Every row gives one point. Examples show where two turns around zero, p and q, send a point. Write where each new point lands after one turn and then the other. Backwards means that the second turn is done in reverse. Each puzzle has new turns, and all numbers are rounded.
(in the rows, 128 means zero)

Turn p:
[122 151] -> [111 144]
[ 90 128] -> [ 96 108]
[128  92] -> [147  97]
[173 140] -> [160 162]
Turn q:
[130 144] -> [112 126]
[167 105] -> [141 171]
[ 87 135] -> [131  87]
Where do these land?
p, then q: [148 123] -> [117 146]
p, then q: [92 98] -> [175 124]
p, then q: [144 163] -> [ 92 114]

Turn p:
[146 108 156 112] -> [133 129 165 147]
[105 120 146 149] -> [141 161 128 119]
[123 128 194 170] -> [190 172 144 136]
[138 120  74 117] -> [ 83 107 103 137]
[120 140  90  92] -> [ 92  95 122 105]
[136 151 108 129] -> [129 106 106 125]
Turn q:
[147 117 164 138] -> [156 132 161 126]
[103 109  87 133] -> [ 81 107 119 131]
[107 121  84 170] -> [ 65 138 136 130]
[133 123 120  89] -> [143 103 103 142]
[169 151 133  75] -> [179 128  92 162]
[114 122 142 162] -> [115 139 156 106]
[123 154 165 129] -> [157 149 128 100]
Where do these land?
p, then q: [113  88 138 137] -> [135 160 114 101]
p, then q: [131 100 112  99] -> [121 117 134  87]
q, then p: [148 173 122 167] -> [166 101 102  95]
q, then p: [116 184 111 127] -> [114  92  92 100]
q, then p: [131  95 156 110] -> [125 137 158 163]

Turn p:
[128 116 114 159  99 150 183 117] -> [118  87 148 173  94 129 133 147]
[170 143 104  93 106 144 139 111] -> [104 153 172 125  92 144 128 111]
[127 149 129 162 145 153 115  85] -> [ 93 142 119 171 149 103 120 120]
[159 165  99 142 149 145 126 157] -> [148 178 146 151 118 123 104 150]
[117 102 127 156 170 152 124 113] -> [134 126 125 169 173 124 149 130]
[161 143 123  94 132 146 156 159] -> [141 150 179 110 107 130 132 151]
[105 150 125 115 161  97 119 151] -> [168 147 109 104 134  98 128 121]
[102 102 139 165  94 110  89 105] -> [103  96  69 136 142 153 114 114]
[120  86 108 111 116  82  89 101] -> [135 115  96 112 135 167 134  65]
[ 87 122 180  85  87 147 130 164] -> [105 105 112  61 116 130 164 177]
[134 130 162 125 149  82 139 146] -> [159 107 136  93 149 107 102 124]
Turn q:
[ 94 138 119 151 115 105 149 164] -> [107 130 156  89 122 120 128 166]
[133  81  83 129 123 100 125 163] -> [ 85 123 132  99 174 128  91 124]
[158 136 164 120 144 102 105 164] -> [120 129 169 133 154 133 169  97]
[140 119 171 116 111 156  90 118] -> [126 104 138 177 105 126 136  94]
[123 175 153 143 134 105 151 151] -> [146 137 161 101 121 122 172 150]
[109  95  85 168 133 123 155  86] -> [128 119  82 127 148 139  91 186]
[126 105  95 101 109 113 129  78] -> [118 130  69 137 140  94 107 127]
[137 171 118 136 142 157  81 154] -> [153 166 180 149 119 133 109 109]
[102 138 136 123 165 154 133  98] -> [139 155 101 146  99 158 137 139]
[158 121 157  94 105 165 163 103] -> [157  85  91 123  98 128 141  89]
Where do these land?
q, then p: [ 84 163 113 133 119 119 119 143] -> [127 129 110  84 107 112 104 146]
p, then q: [141 134  91 111 146 150 182 106] -> [142  76 135 132 124 115 171 160]
p, then q backwards: [139 139 130 125 140 130 185 150] -> [126 166 140 163  94 134 124 138]
q, then p: [131 145 173 161  85 141  67 140] -> [114  59 108 126 167 131  83 149]
p, then q backwards: [113 136 179 114 176 144 105 106] -> [149 124 107 116 125  54 122 137]
p, then q backwards: [119 107 110 115  85 122 148 131] -> [114 120 165 126 125 160 153 135]
p, then q: [137  69 139 154 154 133 130  79] -> [128 121  98 154 138 194 131 164]
p, then q: [164 161 128 119 125  92 106 135] -> [134 156 133 168 121  95 134 101]
p, then q: [124  98  90 120 122 120 108 163] -> [175 114 126 118 119 134  99 102]

Turn p:
[139 127 126 134 166 163 147 127 151] -> [152 133 158 110 155 136 104 121 149]
[ 74 114 135 147 105 124  41 125 187] -> [168 138  77 190 157  84 175  85 139]
[156 104 152  89 133  98 129 152 107] -> [103  99 139 116 115 108 149 178 140]
[ 85 133 123 135 132  97 156  90 115] -> [108 158 103  89 114 107 120 102 105]
[132 127 143 108 105 156 110 138 172] -> [175 128 114 153 127 132 136 143 160]
[138 140  54 110 118 140  91 147 124] -> [132 113 114 139 163 190 172 128 106]
[ 86 152 162 129 156 189 116 149 135] -> [123 141 114 149 160 134  92 104 198]
[135 136 153 120 115  99 134 104 109] -> [109 145 120 127 104 106 121 153 110]
[149 133 139 149 138 103 157 116 128] -> [123 143 163 114 107 113 118 129 111]
[146 149 126 136 129 110 153 145 104] -> [ 98 131 155 122 103 146 127 132 122]
[143 109 169 145 137 134 140  85 108] -> [125 129 136 126 126  88  76 144 109]
[153 111  55 135 102 122 162 158  98] -> [121  78 143 100 105 189 147 116  87]
Turn q:
[ 98 156  96 143 174 116 122 159 143] -> [ 97 138 148 154 101 101 145 164 163]
[164 123 132  89 139  87  93 102 101] -> [127 164 170 110 173 133 146 121  89]
[128 142 128 144 145 172 121 160 125] -> [151 121 120 173 110 104 121 139 135]
[117  76  98 137 144 169 145 147 126] -> [146 152  73 128  87 110 132 147 120]
[144 115 146 139 124 102 148 101  94] -> [117 148 127 120 134 154 136  79 116]
[100 134  99 126  96 121 159 101 127] -> [128 123 118  80 121 130 130 111 168]
[167  71 169 121 111 116 172 167 134] -> [137 147  89 141 121 209 104 136  95]
[139 158  93 159 129 165  92 125 144] -> [155  89 137 145 118  86 166 139 135]
[141 143 112  85  90 151 141 133 123] -> [180 130 127 106 152 135 111 137 151]
[118 141 177 151 130 118 167  80 158] -> [ 75  91  97 132 157 147 121  90 142]
[114 153 183 149 145 115  86 125 155] -> [ 82  85 158 161 141 115 110 128 103]
[107 124 103  94 109 103  89 135 108] -> [139 148 174  86 121 112 116 146 118]
Where do these land?
q, then p: [127 106 174 106 131 118  74 121 143] -> [ 61 102 114 137 151 107 123 131 133]
q, then p backwards: [150 113  88 120 110 133 139 146 104] -> [132 142 116 110 111 125 147 120 176]
q, then p: [ 88 174 146  61 146 132 173 146 127] -> [151 171 146 168 178 113 177 106 164]
p, then q: [119 124  89 149 147 154 128 140 133] -> [123 136  97 136 156 100 136 114 110]
p, then q: [118 127  88 141 126 146 149  93  95] -> [155 157 138 117 138  76 123 115 114]
q, then p backwards: [132 102 168 136 119 116 108 116 179] -> [144 103  98 122 120 130 119 120  67]
p, then q: [103 127 127 168 102 126 119 137 113] -> [122 115 123  96 113 113 146  93 122]
p, then q backwards: [150 133 178 108 168  72  89 133 155] -> [121 163  73 111 195 126  91 126 132]
p, then q: [121 162  67 141  75 143 151 109 119] -> [202 126 115 122 133  85 134  90 138]
p, then q: [144 150 126 148 129 175 146 132 107] -> [140 100 128 144 127  87 118 128  94]
p, then q: [156  89 159 129 156  92 132 135 133] -> [ 93 146 143 124 127 178  99 134 111]

Turn p:
[112 118 150 141 139 152  97 100 110 151  94 123] -> [147 165 119 133 120 136 168 126 102 108  98 134]
[ 95 157  95 108 127  89 121  78 174 133 173  96] -> [ 53 118 109  64 132 122 137 148 165 128 108 116]
[175  96 188 156 137 118 158 159 121  87 148 126] -> [163 151 179 153 142 107 117 152 138 137 201 130]
[ 82 128 141 117 127 147 114 160 122 137 118 127] -> [123 131 128 157 149 155 141 128 109 155  99 123]
[159  97 148 168 129 102 114 160 124  98 143 178] -> [159 108 191 145 138 137 137 106 142 108 177 117]
[140 142 120 150 138 159 116 137 133 118  69 116] -> [147 160 117 125 105 166 111 109  91 123 131 149]
[111 178  98 107 126  79 129 115 167 163 118 105] -> [ 69 128 100  99 117 139 118 111 175 137  98 161]
[128 160 112  85 125 162  82 125 105 134 118 101] -> [141 143 106  98 154 123 105 113  96 137  69 130]
[124 116 129 116 163 162 135 136 136 122 109 140] -> [131 121 116 144 141 142 128 141  86 116 138 150]
[184  69 145 146 146 110 151 161 107 137 141 142] -> [184 106 171 161 121 109 121 156 152 111 161 153]
[115 164 116 102  76 139 135  97 166 164 162 123] -> [ 78 107 108  94 103  86 143 113 129 172 102 122]
[100 128  79 102  79 105 131 101 157 132 132  85] -> [ 70 122 120 100  88 124 100 145 147 137  82 101]
[116 127 133  96 131 153 124 110 108 114 100 166] -> [124 127 108 156 144 115 129 105  86  99 118 117]
[156 115 153 163 122  82 181 144  89 107 156 139] -> [161 129 141 161 129 106 119 137 189 129 188 105]
[122 123 113 164 154 162 133 140 102 123 139 154] -> [171 103 109 132 135 155 148 131 111 125 152 113]
Turn q:
[127 103 139  84 129 103 111 121 127 141 122 171] -> [131 131 133 131 163 137 136 152  79 116 146 157]
[151 147 180 106 120 162 161 164 159  87  83  83] -> [110 134 157 124  33 163 133 136 114 169  98 133]
[115 120 119 124 100 112  76 107 114 186 124 134] -> [122 130 105 129 178 108 114  85 110 131 153 169]
[102 139 154 143 129 121 125 146  73 109 141 128] -> [156 156 140 150 115 140 118 123 152 122 176 118]
[132  70 126 139 109 115 106  96 143 136 145 129] -> [115 150 130  91 172 131 108 111 112  97 111 133]
[ 84 124 124 112 132 167 113  86 170 128 135 147] -> [ 85 119 161 106 177 128 142 144 149 158 123 142]
[141 117 106 146 110 134 143 167 109 144 152 144] -> [169  93 124 127 124 133 111 117 142  95 128 132]
[122  84 101  95 142 127 103  81 109 148 119 121] -> [119 150  91  77 170 117 141 139 113 130 147 147]
[136 166 132 162 123 133 185 137 110 107  94 135] -> [141 116 112 163  87 139  90 157 150 154 118  98]
[149 120 109  96 122 142  95 101 110 144 156 135] -> [159 133 116 102 171 125 159 112 118 138 127 144]
[133 182 112 162 124 110 153 195 127  58 101 110] -> [147 138 136 189  41 106 121 152 170 114  99 122]
[160 194 149 168 138 110 176 148 149  86 138 110] -> [132 125 138 188  72 136 133 127 143 135  85  64]
[103 114 110 108 130 102 138 127 122 164 153 113] -> [109 114  96 125 148 144 148 115 133  96 152 136]
[136 112 131 147 185 153 108 116 171 151 128 132] -> [ 97 101 154  90 140  85 137 126 107 135 129  95]
Where do these land?
q, then p: [108  90 133 141  84 124 116 127 139 128 104 100] -> [ 99 125 122 120 151 134 145  84  99 111 107 109]
p, then q: [123 111 171 109 128  98 117 127 162 133 111 151] -> [106 138 158 161 139 144 103 147 139 133 151  98]
q, then p backwards: [136 117 112 119 139 163 177 134 105 179 126  85] -> [124 172  62 165 129 141 148 116 140 138 151 140]
p, then q: [134 169 168 110  89 123 117 149 123 121 141 162] -> [ 89 141 100 132 167 125 129 113 108 139 148  84]
q, then p: [155 146 139 109 107  91  91  92 124 122 138 145] -> [164 143  77 122 133 142 136 109 148 109 152 144]
p, then q: [121  93  63 154 157 125 135 178  88 157 105  88] -> [167  95 163  82  93  91  96 118 111 145  79 167]
q, then p backwards: [ 92 156 169 121 119 111 114  92 102 138 102 150] -> [114 147 175 123 136 136 167 170 140  95 117 119]
p, then q: [144  92 134 128 160 180 143 139 104 114 164 120] -> [183 117 120 117  92 121 140 114 103  87 143 111]
q, then p: [110 179 146  99 123 118  74 120 161 113 153 135] -> [124 150  92 158 119 128 180 125 156 130 180 142]
p, then q: [100  95  98 172 138 106 163 135 107 172 122  96] -> [130  77 148 116  93 127  96 116 142 119  70 158]
p, then q: [104 120 128 119 113 124 142 140 112 115  87  90] -> [129 123 134 145 111  89 112  99 152 155 127 144]
p, then q backwards: [187 138 104 175 165 173 120 131 165 105 143 147] -> [135  72 153  90 144 162 119 166  84 174 126 137]
q, then p: [153 160 106 100 137 123 102 123 153  97 124 163] -> [151 138 122 175 115 144 122 113 163 124 157 159]
q, then p: [164 117 110 166 169 132 176 128 146  94 163 120] -> [113 180 147 130 107 140  63 161 118 146 115 137]
q, then p: [ 90 137 137  96  92 128 133 104 127 132 135 171] -> [154 103 120 134 149 153 170 131 100 132 154 154]

Turn p:
[126 166 133 127 117 106 142 129 137 159 187 116 108 186] -> [130 186 165 124  83 116 153 136 130 167 114 125 103  98]
[123 161 146 122 152  98 131 115 152 159 131 108 150 104] -> [144 129 140 115 115  86 159 140 100 117 102 152 143 140]
[168 157 103 163 130 117 129  92 145 108 100 140 161 134] -> [160 119  90 145 154 111 132 141 137 180 124 163 139 146]
[104 102 107 114 108  54 166 196 101 122 147 140  83  97] -> [131 158 126  64  81 183  96 119 108  79 158 164  88 127]
[108 151 142 125  76 174 161 156 117 105 110 149 135 165] -> [ 84 118 122 180 101 132 102  99 124 155 166 136 123  91]
[147 107  93 107 123 178 150 149 137 123 112 135  99 144] -> [113 134 136 161 163 161  97 136 150 113 132 136 121  85]
[155 102 123 175 170 142 106 149 144 155 134  88  87 118] -> [138 121 135 121 135 145 167 193 181  90 119 116 119 128]
[135 137 144 127 133 159 142  92 103 142 126 111 123 127] -> [121 102 138 138 142 110 151 102 144 133 105 121 111 114]
[132 148 173  62 149 117  97 126 107 154 104 161 118 175] -> [119 155  95 112 132 101 137 108  82 128 107  74 147  63]
[110 145 148 125 160 154 157 114 153  97 135 115 135 140] -> [131 141 139 186 139 110 156 116 113 117 137 129 115 140]
[142 126 124 145 140 130  86 152 110 123 151 120 149  91] -> [134 118 130  94 131  98 118 145 159 111 155 114 140 156]
[144  71 155 109 108 108 112 110 146 139 146 133 113 119] -> [170 115 153 110 117 166 119 122 119 120 108  89 148 126]
[107  51  91 136 134 155 178 104 110 125 103 109 161 134] -> [105  74 159 142 190 176 119 133 101 139 133 136  86 150]
[102 108 126 135 113 101  83 104 131 120 133 184 151  81] -> [140 116 102 103 113 125  77 118 113 129 106 104 155 192]
[118 186 112 148 109 127  80 132 125  89 102 112 145 105] -> [102 136  90 124 125  99 139 113 160 142 154 158 180 164]
Turn q:
[181 167 102 139 114 163  84 102 105 121  91 127 133 170] -> [155 170 151  79 110 172 132 162 120 152 134 144  79 155]
[ 85 106 148 124 114 141 177 131 138 162 128 110 148 140] -> [108  73 120 112 148 113 137 102 161 117 100 148 134 116]
[128  98 141 130 146 161 133 155 113 127 126 129 148 127] -> [107 117 116 114 131 117 160 125 136 133 118 101 132 157]
[129 111 180 105 136 119 127 142 145 123 157  97 131 129] -> [135 111 124 150 149 126 118  92 163 151 132  91 142 128]
[120 131 138 103 143 127 133 138 117 156 134 138  93 112] -> [116 150  97 142 129 113 142 102 128 138 129 137 130 103]
[208 112  60 131 109 117 108  99 123  93  86 119 135 149] -> [158 147 162  95  78 164  92 127  68 124 134 134  99 187]
[141 105 135 138 130 147 106  76  97 110  87 136 162 128] -> [100 139 147  89 152 150 125 135 120 106 162 128 100 175]
[ 89 109 129  93 137 167 145 115 124 108 161 122 143 120] -> [122  91  97 117 130 149 160 113 148 102 157 111 152 120]
[124  67 123 129 149 162 123  73 148 148 136 122 138 129] -> [131  94  97  87 136  98 117 110 136 110 178 131 113 160]
[114 138 141 198  93 161 160 111 150 120 134 186  72 119] -> [136 130  76 101 169 106  99 191  97  95  92 121 114  82]
[155 143  80 135  98 113  79 137 151 108  72 119 115 112] -> [137 178 181  99  73 126  91 142 104 122 126 124 128 125]
[121 152 140  81 146  64 133 168 164 128 137 153 137 135] -> [104 115 142 208  90 129 113 117 140 152 125 119 123  94]
[138 163  93 162  59  71  94 168  99 128 126 158  90 145] -> [126 177 146 139 110 149  85 182  85 171  83 169 171 107]
[ 96 135 124 139 197 130 116 139 107 117 141  93 132 151] -> [149 142 118 161 123 120 167 136 182 110 137 137 142 169]
[124 131 141 139 159 145 149 138 135 152 163 130 152  96] -> [134  99 124 144 152  90 173 126 124 131 139 115 128 118]
[139 152 144 104 109  74 166 141 133 125 120 125 104 105] -> [125 138 145 172 135 139 106  89 105 125  96 130 129  88]
[ 84 156 159 128 136 112 144 142 127 150 178 114 143 109] -> [132 103 133 168 165 114 157 126 157 137 132 137 160  90]
Where do these land?
p, then q: [ 98 161 107  91 114 149  94 127 150 144 182 148 143 168] -> [123 153 190 147 162 124 130 139 179 150 129 160 129  94]
q, then p: [122  80 108 118 112 140 130  99 161 128 130  84  95 167] -> [154 151 136 121 170 147  98 122 136 163 113 105 185 122]
p, then q: [145 168 139 106 120 110 118 159 114 114 101 117 133 115] -> [120  99 138 153 121 146 136 132  89 121 164 134 142 113]
p, then q: [133  85 118 147  85 119 127 136 135 106 117 155 146 115] -> [132 119 110  84 116 124 134 143 136 172 154 121 137 154]
p, then q backwards: [156 111 154 167 126 126 171 135 147 111 117 139 115 158] -> [146 175 116 106 151 125 138 118 144 117 169 148 128 157]
p, then q: [135 165 175 112 122 174  95  78 140 132  95  98 116 130] -> [119  79 180 132 152  98 116 115 118  69 123 146 109 153]
p, then q: [138 133 106 167  89 108 171 114 126 141 149 123 161 129] -> [ 96 131  88 114 137 106 104 126 116 182 120 141 110 113]
p, then q: [154 125 127 141 163 148 107 153  98 151 100 106 142 176] -> [134 116 121 165 110  84 164  91 129 111 114 124 168 115]
p, then q: [145 155 120 165 142 148 117 130  96 133 138  94  84 116] -> [141  99 118 144  96 111  94 118 130  94 114 110 114  86]
p, then q: [166 114  97 128 129 116 171 161 122 104 131 164 162  99] -> [135 162  91 145 110 125 120 152  99 178 168 108 138 144]
q, then p: [136 140 168 111 157 152  91  80 106  87 163  83 161 107] -> [171 154 193 173 146  89 166 142 150 124 135 111  97 121]
p, then q: [ 94  84 113 123  96 105 159 136 116  94 103 151 127 130] -> [133 142  79  77 134 148 154 152 135 136 160 140 138 140]
p, then q: [131 104 153  89 169  91  98 155 106 161 151 158 140 115] -> [137 167 155 149 110 184 138  75 132 139 135 114 161 140]
q, then p: [ 80 129 134 109 111 147 167 165 157 164 110 131 104 108] -> [135 105 114 117 136 154 111 103  93 105 106 174 157 173]
q, then p: [136 135 121 170 166  95  92 141 141 106  96 138 139 126] -> [124 151 105 127  70 128 164 141 133 143 167 123 137 117]
p, then q: [ 76 162 107 105 148 120 137  77 133 172 167 159  80  89] -> [ 97 191 159 119 115 172  78 138 156  89 107 149  81 112]

Turn p:
[118 152 128 120 146 132 126 140 109 146 135 142 137 104] -> [ 86 125 117 118 140 123 129 124 124 150 133 122 132 124]
[122  79 113 120 118 119 135 130 120 145 127 144 129 119] -> [142 115 142 139 141 142 138 107 157 130 129 104 145 110]
[121 138 143 119 148  96 130 137 147 130 144 110 137 111] -> [106 127 119 127  92 120 115 103 129 132 117 141 144 135]
[133 132 118 120 155 138 111 141 141 141 134 135 111 146] -> [114 159 116 117 133 138 124 131 144 118 114 133 115 114]
[149 113 111 130 140 146 105 134 119 120 125 117 136 110] -> [132 136 133 111 126 159 116 134 137 149 135 110 120 140]
[147 141 157 121 128 136 126 132 132 108 144 153 143 122] -> [121 136 123 126 130 101 109 158 133 136 126 123 151 147]
[132 107 149 122 136 117 133 139  76 122  88 127 135 122] -> [137 113 128 122 147 139 145 120 149 154 175 153 146 141]
[127 134 129 126 119 124 119 140 150 152  98 119 123 118] -> [143 130 123  99 119 117 140 110 125 142 119 134 118 109]
[122 144 115 134 117 136 131 146 141 124 132 118  83 118] -> [133 118  95 134 126 125 132 126 129 129 104 127  88 127]
[116  95 154 117 124 150 103 119  86 129 119 130 129 116] -> [140 132 140 139 167 153 140 129 132 169 132 137 151 141]
[121 127 116 153  94 109 175  31 148  94 127 141 104 143] -> [174  81 122 154 134 132 138 143  71  45 118 117 153 137]
[148 145 110 124  98 115 107 131 141 145 147 121 118 154] -> [127 122 158 114 129 116 114 132 136 108  96 137  96 121]
[122 133 143 158 140 121 127 143 127 137 140 134 145 131] -> [112 150 133 133 129 106 124 108 125 127 141 121 128 144]
[113 143 112 121 129 138 108 143 138  83 113 116 143 141] -> [141 139 121 137 112 136  89 147 112 142 148 144 109 111]
[129 138 123 136 129 142 183 114 145 143 147 112 145 167] -> [112 140 148 151  95 114 166 148 115  87 133 121 122 121]
Turn q:
[152 130 129 130 138 140 107 136 108 127 148 149 115 132] -> [125  89 108 130 129 123 147 137 136 119 124 136 120 139]
[100  90 125 112 139 156 141 152 120 134 100 128 122  94] -> [106 153 105  99 109 129 112 106 151 122 114  90 106 129]
[141 128 118 126  92 109 155 131 132 113 124 146 131 141] -> [140 141 132 177 139 116 126 121 118 122 116 121 131 132]
[149 122  94 150 144 102 123 102 144 124 154 119 118 128] -> [148 123 136 114 173 118 152 132 107 129 151 126 141 147]
[144  98 147 155 105 107 129 103 113 115 132 106 108 101] -> [158 116 162 122 118 109 150 115 116 101 145  93 119 117]
[150 147 104 147 144 123 116 134  98 125  93 119 152 129] -> [101 135 132 123 112 110 129 127  98 115 142 158 112 163]
[144 141 131 106 142 110 144 140 154 117 150 117 114 132] -> [146 123 121 137 153 154 136  95 131 136 131 144 142 124]
[115 140 143 104  99 112 107 126 132 120 151 104 129 156] -> [143 118 162 151 134 159 131 141 135 151 126 141 111 108]
[108 142 124 111  96 159 119  98 134 155 150 120 156 111] -> [111 128 130 136 133 120 103 160 144 153 167 117 121  88]
[103 140 145 130 134 112 119 155 143 136 120 150 111 114] -> [156 130 118 120 106 139 107 125 155 135 116 132 141 148]
[155 124 127 106 131 130 148 150 141 160 147 139 117 155] -> [135 117  82 149 137 147 141 119 110 152 115 128 135 118]
[107 119 153 104 133 138 115 107 104 138 130 149 123 121] -> [118  93 131 114 119 130  98 140 138 127 111 110 122 113]
[115 130 114 160 132 144 132 101 150 117  95 115 120 114] -> [123 167 140 105 129 124 125 144 126  94 147 119 149 131]
[ 98 136 140 124 142 159 145 137 109 131 135 113 146 148] -> [105 141 123 111 122 123 124 132 135 140 104 154 115  92]
[139 134 128 155 150 118 119 149 139 108  91 147 157 143] -> [105 144 137 132 105 118 139 124 122 125 112 151 157 173]
Where do these land?
q, then p: [102 122 162 102 114 133 121 126 126  73  89 153 138 158] -> [184 161 112 129 134 101 129 123  84 160 148 148 132 126]
p, then q backwards: [156 150 116 163 128 141 128 119 134 158  94 132 136 113] -> [130  91 110 152 156 125 122 115 114 143 128  97 114 108]
p, then q: [120 144 129 144 131 132 127 101 129 149 140 112 102 150] -> [121 132 130 126 131 121 113 123 126  85  97 140 126 128]
p, then q: [153 151 107 130 100 120 144 153 105 133 133 127 127 135] -> [164 127 130 118 133 154 141 114 141 133 103 101 131 128]
q, then p: [130 120 121 123 145 133 134 149 124 137 135  98 138 127] -> [110 110 119 128 140 135 149 134 120 118 111 126 133 113]
p, then q: [123 113 152 142 122  91 145  84 127 108 136 119 144 136] -> [103 111 165 151 122  94 155 135 119 129 105 132 137 125]
p, then q: [136 128 102 174 123 137  96 138 135 129 141 127 130 127] -> [139 108 139 110 130 169 135 141 117 103 136 147 115 117]
p, then q: [ 92 127 135 119 137 127  98 107 124 117 145 109 137  95] -> [ 99 122 125 110 101 109 118 171 111 130 130 124 111 123]
q, then p: [135 107 128 126 160 136 123 132 125 114 146 127  91  97] -> [141 124 121 136  95 165 128 153 136 110 117 130 148 114]
p, then q: [122 123 122 115 135 156 143 141 154 106 124 145 126 114] -> [135 152 116 132 127 123 138 122 128 138 163 135 105 143]
p, then q: [163 144 146 128 131 110 126 115 163 155 137 117 129 122] -> [116 136 156 166 124 152  97 118 117 124 113 123 123 130]
q, then p: [118 108  99  98 107 134 123 135 117 132 104 129 142 144] -> [126 142 111 134 144 134 144 110 109 134 125 152  88 127]
p, then q: [140 126 136 142 105  96 155 166 136 148 133 129 118 126] -> [163 138 155 139 149 140 127 120 108 128 127  99 155 132]
p, then q: [122 109 163 104 135 159 135 126 116 112 135 158 129 116] -> [116 155 109 119 116 109 137 123 117 167 137 155 138 143]
p, then q: [109 146 102 110 147 119 125 127 104 149 130 139 133 160] -> [131 123 130  98 134 115 105 123 177 119 119 125 137 124]
